Each row of a before or after table is a point. One or more steps were done to the points. Then noise was added and the rows were shuffled. The steps act on columns, c1 being the first. Write out the steps. A step turns or swaps two columns, mirrors them in a line or flattens them onto one, adds a multiple of one to another, or multiplies or shifts one. Angles are multiples of 10 degrees, from the lower column toward the higher: turns from -170 to 170, lines from 10 to 170 but not 90. Use the fewest steps. Two steps may share a column if one is a turn and the other turns, adds or multiplies; they go together, in the order done. Otherwise the lowest column goes first.

Before:
0: -0.9 -7.5
1:  1.2 -6.7
2:  2.2  0.7
3: -1.0 -6.0
4:  1.6 -2.1
5: -0.6  5.5
6: -6.7  6.0
7: -3.3 -7.2
8: -3.0 -3.3
After (9 x 2):
0: -3.6  6.7
1: -4.3 -7.8
2:  1.3 -5.6
3:  0.6  2.3
4: -2.8  5.7
5:  2.8  0.1
6: -4.0  1.9
7: -5.7  5.5
8: -1.2  6.7
Steps: mirror c1 and c2 in the line at 10 degrees

Before:
0:  1.0  4.6 -3.5 -4.0
1:  3.4  6.5  1.1  4.9
2: -4.8 -9.0 -5.6  5.9
3:  3.8  4.7 -3.4  2.7
4:  4.2 -4.4  3.5  2.6
5: -0.2 -2.4 -1.4  0.8
6:  0.8 -1.7 -1.7  5.0
7:  5.3  5.3  4.5  0.2
8:  8.2  4.1 -9.9  5.3
9:  2.2  0.8 -1.4 -7.0
10:  2.4 -1.1  0.7  1.8
11:  6.7  2.6  3.7  8.4
After, 12 rows:
0:  -5.8  -3.6  -3.5   0.4
1:   0.6 -13.7   0.7  -0.2
2:   1.9  -0.3   1.3  -0.3
3:  -5.0  -1.6  -6.7  -0.1
4:  -3.5  -4.2   1.4  -0.2
5:  -2.9  -6.3  -2.0   0.4
6:   1.3  -0.1  -1.8   0.2
7:   0.0  -2.2  -0.5   0.1
8:   2.1  -1.3   0.2   0.3
9:   8.9   2.1   7.1   0.2
10:   4.2   1.9  -5.8   0.1
11:  -2.0  -3.0  -7.4  -0.6
Steps: turn c1 and c3 by -130 degrees; turn c1 and c2 by 110 degrees; multiply c4 by 0

Before:
0:   2.5  -5.9  -2.8  -4.8  -1.4   2.0
1:  -3.5  -0.7  -2.9  -0.6  -2.3  -1.7
2:   5.0  -3.8  -3.5   0.7  -0.1  -0.2
3:  -2.9  -0.7  -2.7  -4.7  -3.2   0.4
4:   3.8 -14.3   0.3   7.0  -3.1  -0.1
5:  -4.3  -0.5  14.5  -1.1  -2.0   0.0
6:  -2.3  -0.5  -2.4  -0.1  10.3   2.2
7:  -2.9  -3.8   0.7  -1.6  -4.1   2.0
8:  -3.7  -2.5   7.6  -4.9   2.7  -3.4
After:
0: -2.8 -1.8 -3.1 -5.7 -2.7 -0.1
1:  0.9  7.5 -3.2  0.3 -0.3  0.7
2: -4.2 -3.1 13.7 -1.1 -1.5  0.7
3: -5.6  0.4  0.1 -2.7 -4.8  0.3
4: -3.5  5.9 -3.0 -4.3 -0.9  0.0
5: -3.0 -2.0  7.6 -4.8  3.3  4.8
6: -2.0 -1.6 -2.1  2.0  9.3 -1.6
7: -7.7 12.1  0.4  5.7 -4.5  4.9
8: -3.1 -2.3 -2.8 -1.7 -2.0  1.7
Steps: turn c2 and c6 by -160 degrees; turn c1 and c2 by 50 degrees; turn c4 and c5 by -10 degrees

Before:
0:  -2.4  -9.1   2.3   0.0  10.7  -1.8  -2.8   5.9
1:  -2.0   0.8  11.7   6.8  -1.7   5.3  -5.3  -0.6
2:  -5.4   1.2   4.3   8.9   2.1  -2.3  -0.2   1.7
3:   7.6  -1.7   4.1  -6.7   0.6  -2.7  -1.2   5.7
4:  -6.1   1.3  -1.4  -2.0   3.5  -1.5  -6.3  -6.3
5:  -0.6   0.5   5.1  -1.2  -1.1   1.3   3.2   3.2
6:  -6.3  -5.6  -2.0   1.9   1.6   0.4  -1.1  -3.0
7:  -2.9  -7.0   2.8  -0.3   3.1  -2.5 -13.1   8.2
8:   0.7   6.0  -0.8  -1.2   6.6  -2.5   3.1   0.4
9:  -6.7  -5.8  -0.2   0.1   0.0   0.8  -4.7   8.0
10:  -6.0  -1.4  -2.8   5.4  -3.7  -3.3  -9.5   0.5
11:   0.0  -9.3   2.2  -5.3   1.6  -4.5  -0.9   6.8
12:   3.4  -2.9   5.1   1.7   1.5   3.8  -2.8   0.4
13:  -6.8   1.5  -0.5   7.3   2.9   7.1  -4.2   1.6
After:
0:   0.7  -5.2   4.1  -4.7   0.7  -0.2   0.3   6.8
1:  -0.5   1.2   9.5  -5.7   4.8  -1.7   6.6  -6.6
2:  -0.2   2.0   4.4  -0.4  -2.1   1.8   9.8  -0.5
3:   1.0  -6.6   6.7 -13.5  -2.8   4.3   0.2   5.8
4:  -0.5   1.0  -3.9  -6.3  -1.8   3.5  -2.4  -5.4
5:   1.4  -4.5  -3.2  -1.1   0.8   1.5   2.3  -1.5
6:  -0.9   6.0  -1.5   3.5  -2.9   6.2  -1.3   1.0
7:   0.7  -2.8   5.3  -1.7  -3.0   1.2  -7.0   3.2
8:   0.0  -0.3  -2.8  -9.5  -3.0  -2.9   5.8   1.9
9:   0.0   0.6   6.5   3.4   1.0  -1.2  -0.9   0.8
10:   1.3  -3.6   4.2  -3.3   3.8   1.6   1.1  -2.6
11:   1.7  -8.4   4.7  -1.3  -4.9   1.9  -5.0   4.8
12:  -0.9   2.9   0.4  -4.1   7.5   3.3   6.1   2.6
13:   1.4  -9.3   5.2  -3.0  -0.2  10.8  -0.9   4.3
Steps: flatten c1 and c2 onto the line at 100 degrees; turn c3 and c8 by -30 degrees; swap c4 and c7; swap c5 and c6
